Rows are points. Any point is a mix of the corners, with weights that add up to 1. It lies inside the corners' shape when no weight is negative. Say inside or outside, and name the corners with a negative weight.

Corners:
(1): [0.07 0.38]
(2): [ 0.56 -0.40]
(3): [-0.33  0.25]
Points:
[-0.25  0.22] => inside
[-0.18  0.40] => outside (2)
[-0.15  0.28] => inside
[-0.12  0.29] => inside
[0.32 0.10] => outside (3)
[-0.06  0.01] => outside (1)
[0.09 0.08] => inside
[ 0.33 -0.07] => inside

Corners:
(1): [ 0.08 -0.57  0.37  0.23 -0.08  0.16 -0.22 -0.53 -0.08]
(2): [-0.30 -0.56 -0.22 -0.42  0.13  0.25 -0.09  0.42  0.43]
(3): [ 0.32  0.29 -0.29  0.52 -0.47  0.05 -0.30 -0.54 -0.12]
(4): [ 0.05  0.35  0.20 -0.15 -0.47  0.70  0.14  0.20 -0.11]
(5): [-0.30  0.28  0.05  0.04 -0.14  0.33  0.46  0.25  0.18]
(6): [ 0.05 -0.42  0.07  0.29 -0.06  0.23  0.24  0.48 -0.46]
(7): [ 0.55  0.07  0.10  0.45 -0.13 -0.05  0.35  0.08  0.08]
(8): [-0.10  0.03  0.09 -0.01  0.17  0.11 -0.23 -0.03  0.31]
(9): [ 0.39 -0.62 -0.34  0.26  0.27  0.36 -0.24 -0.37 -0.40]
(10): [-0.47 -0.24  0.33 -0.47 -0.19 -0.19 -0.06 -0.29 -0.50]
Points:
[-0.11 -0.08  0.06 -0.04 -0.13  0.35 -0.03  0.08 -0.07] => outside (7)
[ 0.07 -0.05 -0.03  0.21 -0.05  0.31  0.11  0.18  0.07] => outside (10)
[ 0.19  0.00  0.08  0.40 -0.16  0.25  0.03 -0.16 -0.09] => outside (2, 10)
[ 0.17 -0.14 -0.10  0.28 -0.08  0.27  0.01  0.04 -0.02] => outside (10)
[ 0.01 -0.26  0.03  0.11 -0.02  0.05 -0.02 -0.09 -0.08] => outside (4)
[ 0.27 -0.02 -0.24  0.22 -0.19  0.15 -0.23 -0.22 -0.16] => outside (1, 5)

Corners:
(1): [-0.45 -0.09  0.28  0.66  0.33  0.03  0.03  0.24 -0.24 -0.52  0.01  0.02
 -0.12  0.08  0.01 -0.39 -0.33 -0.36  0.42  0.03]
(2): [ 0.54  0.13 -0.10 -0.27 -0.19  0.22  0.01  0.05  0.47  0.02 -0.30  0.40
 -0.33 -0.22 -0.08  0.18  0.04  0.01 -0.28 -0.09]
(3): [ 0.19 -0.11 -0.05  0.50 -0.14  0.26 -0.15 -0.18 -0.17 -0.17 -0.15 -0.30
 -0.11  0.08 -0.15 -0.09 -0.40 -0.10  0.24 -0.22]
(4): [ 0.27 -0.27  0.33 -0.20 -0.21  0.21 -0.29 -0.14  0.31 -0.19 -0.18 -0.13
 -0.21 -0.33  0.26  0.35  0.64  0.28 -0.50  0.40]
(5): [ 0.33  0.30  0.11 -0.10  0.19  0.38 -0.20 -0.06 -0.21  0.34 -0.20 -0.11
 -0.27 -0.14  0.29  0.16  0.19 -0.11 -0.10  0.18]
(6): [-0.28  0.24  0.10  0.43  0.08  0.12 -0.08  0.08 -0.52 -0.31 -0.28  0.04
  0.32  0.21 -0.12 -0.19  0.12 -0.12 -0.30 -0.27]
(7): [-0.40 -0.05 -0.01  0.18 -0.08  0.39  0.18 -0.20 -0.69 -0.46  0.12  0.24
  0.13 -0.22  0.00 -0.30 -0.48 -0.39  0.38 -0.24]
(8): [-0.03  0.19  0.08 -0.35  0.22  0.01  0.24  0.38 -0.06 -0.01  0.26 -0.46
  0.36  0.14  0.55 -0.32 -0.25  0.44 -0.49  0.16]
(9): [-0.06 -0.14 -0.27  0.38 -0.07  0.29 -0.21  0.10 -0.37 -0.12 -0.38  0.23
  0.21  0.00 -0.01 -0.22 -0.05 -0.17  0.60  0.11]
(10): [ 0.14  0.60  0.39 -0.05 -0.25 -0.33  0.43 -0.02 -0.07  0.13  0.09 -0.07
  0.39  0.41  0.43 -0.17 -0.02  0.48 -0.09  0.41]
(11): [ 0.32 -0.10  0.31 -0.43  0.11  0.09 -0.08 -0.15  0.11  0.05 -0.11 -0.06
 -0.13  0.22 -0.51  0.38  0.09  0.24 -0.28  0.43]
(12): [ 0.18 -0.27  0.26  0.04 -0.07  0.02 -0.02 -0.16  0.29  0.59 -0.39  0.09
 -0.12 -0.04 -0.03  0.04  0.10  0.05 -0.47  0.14]
(13): [ 0.14  0.36  0.43  0.22  0.36 -0.15  0.48  0.20 -0.14  0.04  0.25 -0.17
  0.68 -0.03  0.36 -0.21 -0.09  0.50  0.24 -0.16]
(14): [ 0.17 -0.13  0.30 -0.55 -0.42  0.05  0.22  0.02  0.21  0.28 -0.31 -0.16
 -0.48  0.08 -0.08  0.09  0.54  0.19  0.00 -0.04]
(15): [-0.23 -0.23  0.05  0.73 -0.15  0.25 -0.06  0.44 -0.57 -0.12  0.46  0.35
 -0.08  0.35  0.18  0.03 -0.28 -0.17  0.01 -0.22]
(16): [-0.29  0.47 -0.06  0.21  0.28 -0.28  0.27 -0.28 -0.28  0.18  0.33  0.04
  0.25  0.13  0.23 -0.49 -0.21  0.89 -0.04  0.05]
(17): [-0.01 -0.10 -0.12  0.19  0.26 -0.20 -0.40 -0.21 -0.08 -0.16  0.16  0.07
  0.26  0.33  0.32 -0.37 -0.11 -0.26  0.49 -0.30]
(18): [ 0.28 -0.04  0.07 -0.36 -0.07 -0.34 -0.20  0.00 -0.06  0.07 -0.80  0.16
 -0.36 -0.32 -0.01  0.44 -0.02 -0.03 -0.01  0.10]
(19): [-0.57  0.56  0.25 -0.05 -0.01 -0.15  0.15  0.13  0.30  0.11  0.44 -0.30
  0.58  0.05  0.50  0.16  0.11  0.52 -0.24 -0.04]
(20): [-0.10  0.05 -0.29  0.30  0.32  0.24  0.57 -0.07 -0.58 -0.50 -0.20 -0.02
  0.11  0.20  0.11  0.23 -0.29 -0.32  0.36 -0.03]
(21): [-0.04  0.56  0.05  0.13  0.11 -0.50  0.30  0.18  0.01  0.31  0.67 -0.36
  0.54 -0.13  0.33 -0.19  0.23  0.48 -0.44  0.25]
Points:
[-0.04  0.19  0.12  0.05  0.05 -0.04  0.16  0.03 -0.08  0.02  0.05 -0.08
  0.15  0.03  0.17 -0.03  0.02  0.21 -0.04  0.01] => inside
[-0.04  0.00  0.11  0.04 -0.04  0.12  0.04 -0.05 -0.16 -0.12 -0.03  0.01
  0.01 -0.05  0.11 -0.03  0.01  0.03  0.00  0.02] => inside
[-0.10  0.46  0.14 -0.07 -0.02 -0.13  0.33  0.00 -0.09  0.15  0.18  0.01
  0.29 -0.08  0.49  0.08  0.21  0.25 -0.24 -0.04] => outside (1, 3, 8, 9, 11)
[ 0.04  0.04  0.16  0.04  0.09 -0.10 -0.03  0.01  0.00  0.06  0.03 -0.18
  0.10  0.12  0.25 -0.03  0.08  0.18  0.01  0.11] => outside (2, 6, 7)

Corners:
(1): [ 0.13  0.07  0.10  0.04  0.34 -0.46  0.27 -0.52  0.00  0.43 -0.20 -0.15
 -0.20 -0.08 -0.16  0.27 -0.23 -0.07 -0.13 -0.06]
(2): [ 0.19  0.40  0.76  0.11  0.45 -0.42  0.01 -0.30  0.14  0.04  0.17  0.05
 -0.25 -0.19 -0.26  0.43  0.19 -0.18 -0.04  0.08]
(3): [-0.20  0.14  0.30  0.35  0.20 -0.35  0.43  0.10  0.01  0.32  0.25 -0.46
 -0.25 -0.51 -0.13 -0.20  0.19 -0.14  0.01  0.08]
(4): [-0.13 -0.46 -0.28 -0.07 -0.14  0.37 -0.27  0.28 -0.02 -0.12 -0.09  0.04
  0.09  0.29  0.11 -0.63 -0.20 -0.15  0.56 -0.31]
(5): [ 0.16  0.31  0.56  0.38 -0.32 -0.38  0.64 -0.30  0.30  0.04  0.20 -0.61
 -0.08  0.05 -0.39 -0.04  0.01 -0.03  0.04  0.65]
(6): [ 0.15 -0.15 -0.53 -0.11 -0.01 -0.01 -0.10  0.52 -0.08 -0.11  0.23 -0.04
  0.08 -0.02 -0.20 -0.10 -0.30  0.22  0.56 -0.35]
(7): [ 0.14  0.59  0.31  0.31  0.20 -0.34  0.29 -0.30  0.21 -0.20  0.56 -0.34
  0.00  0.31  0.12 -0.01  0.56  0.00 -0.18  0.51]
(8): [ 0.39 -0.25 -0.08 -0.02  0.26 -0.39 -0.18 -0.41  0.01 -0.09 -0.05 -0.51
 -0.33 -0.25 -0.08  0.37 -0.07 -0.33 -0.22  0.07]
(9): [ 0.06  0.43  0.33 -0.04 -0.25 -0.28  0.28  0.10  0.43  0.68 -0.01 -0.34
  0.01 -0.13 -0.24  0.07  0.30 -0.17 -0.16  0.11]
(10): [ 0.03 -0.29 -0.77  0.00 -0.21  0.48 -0.39  0.34 -0.21 -0.17 -0.20  0.33
  0.10 -0.13  0.14 -0.06 -0.22 -0.09  0.38 -0.75]
(11): [-0.49 -0.09 -0.84  0.12  0.48  0.18 -0.27  0.37 -0.27 -0.59 -0.32 -0.02
  0.01 -0.18 -0.16  0.03 -0.41 -0.19  0.22 -0.12]
(12): [ 0.32 -0.04  0.68  0.44  0.22 -0.15  0.04 -0.43  0.21  0.66  0.36 -0.32
  0.17 -0.11 -0.36  0.43  0.13 -0.04 -0.14  0.43]
(13): [ 0.10  0.29  0.10  0.10  0.11 -0.16  0.09  0.03  0.07 -0.09  0.55 -0.11
 -0.20 -0.14 -0.05  0.11  0.14 -0.73 -0.34 -0.06]
(14): [-0.32 -0.04 -0.16 -0.04  0.05 -0.08 -0.12 -0.02 -0.37 -0.27  0.26 -0.15
 -0.14 -0.03  0.03  0.28 -0.12 -0.28  0.14 -0.17]
(15): [ 0.02 -0.07 -0.31 -0.09 -0.31  0.35 -0.36  0.42 -0.35  0.04 -0.02  0.12
 -0.20  0.04  0.22 -0.41 -0.56  0.04  0.31 -0.36]
(16): [-0.04 -0.43 -0.63  0.07  0.34  0.10 -0.20  0.81 -0.25 -0.68 -0.18  0.06
  0.11  0.21  0.31  0.06 -0.26 -0.27  0.18 -0.54]
(17): [-0.14 -0.75 -0.42 -0.28  0.22  0.42 -0.17  0.42 -0.13 -0.18  0.02  0.03
 -0.17  0.24 -0.08  0.01 -0.26  0.25 -0.06 -0.57]
(18): [ 0.28  0.18  0.05 -0.28 -0.36  1.07  0.56  0.68  0.22  0.29 -0.23  0.15
 -0.07  0.14  0.21 -0.54  0.02 -0.25  0.79  0.29]
(19): [-0.04 -0.38 -0.33 -0.25 -0.11 -0.19 -0.12  0.27 -0.21 -0.03  0.16  0.22
  0.18 -0.19 -0.01 -0.16  0.07  0.03 -0.15 -0.07]
(20): [ 0.06 -0.25 -0.17 -0.57  0.13  0.32  0.02  0.16  0.37 -0.33 -0.36 -0.07
  0.30 -0.35  0.31 -0.42 -0.32 -0.07  0.19 -0.43]
(21): [-0.25 -0.27  0.12  0.25 -0.07 -0.34 -0.25 -0.13  0.29  0.00  0.45  0.11
 -0.28 -0.17 -0.14  0.28 -0.24 -0.16  0.05 -0.07]
Points:
[-0.12 -0.23 -0.20 -0.10 -0.07  0.28 -0.19  0.34 -0.03 -0.16  0.06  0.15
 -0.01  0.01  0.01 -0.03 -0.19 -0.21  0.16 -0.26] => outside (1, 3, 6, 7, 8)
[-0.02 -0.23 -0.38 -0.18 -0.12  0.44 -0.15  0.52 -0.13 -0.11 -0.20  0.13
  0.15  0.06  0.01 -0.23 -0.25  0.05  0.48 -0.30] => outside (1, 3, 7, 8, 13, 21)
[ 0.08 -0.09  0.22  0.02  0.14 -0.19  0.09 -0.03  0.24  0.17 -0.06 -0.11
 -0.02 -0.24 -0.16  0.04 -0.09 -0.13  0.13  0.08] => outside (7, 10, 13, 14, 15, 17)
[ 0.16  0.23  0.46  0.09  0.06 -0.36  0.23 -0.17  0.26  0.20  0.23 -0.24
 -0.05 -0.12 -0.14  0.11  0.18 -0.20 -0.03  0.23] => outside (10, 11, 15, 17)
[ 0.07  0.16  0.25  0.09  0.13 -0.12  0.20 -0.15  0.19  0.17  0.17 -0.27
 -0.07 -0.06 -0.17  0.09  0.05 -0.14  0.05  0.18] => outside (10, 15, 16, 19)
[ 0.00 -0.16 -0.17  0.00  0.11  0.02 -0.07  0.10 -0.09 -0.16  0.07 -0.07
 -0.07 -0.05  0.00  0.03 -0.14 -0.15  0.11 -0.16] => outside (9)
[ 0.00 -0.08 -0.06  0.00  0.03 -0.01  0.02  0.07  0.06 -0.06  0.04 -0.13
 -0.03 -0.06 -0.04 -0.04 -0.11 -0.05  0.15 -0.05] => outside (13)
[ 0.03 -0.10 -0.11  0.00  0.05  0.00 -0.01  0.14  0.01  0.01  0.04 -0.10
 -0.02 -0.07 -0.07 -0.02 -0.11 -0.03  0.18 -0.09] => outside (13)
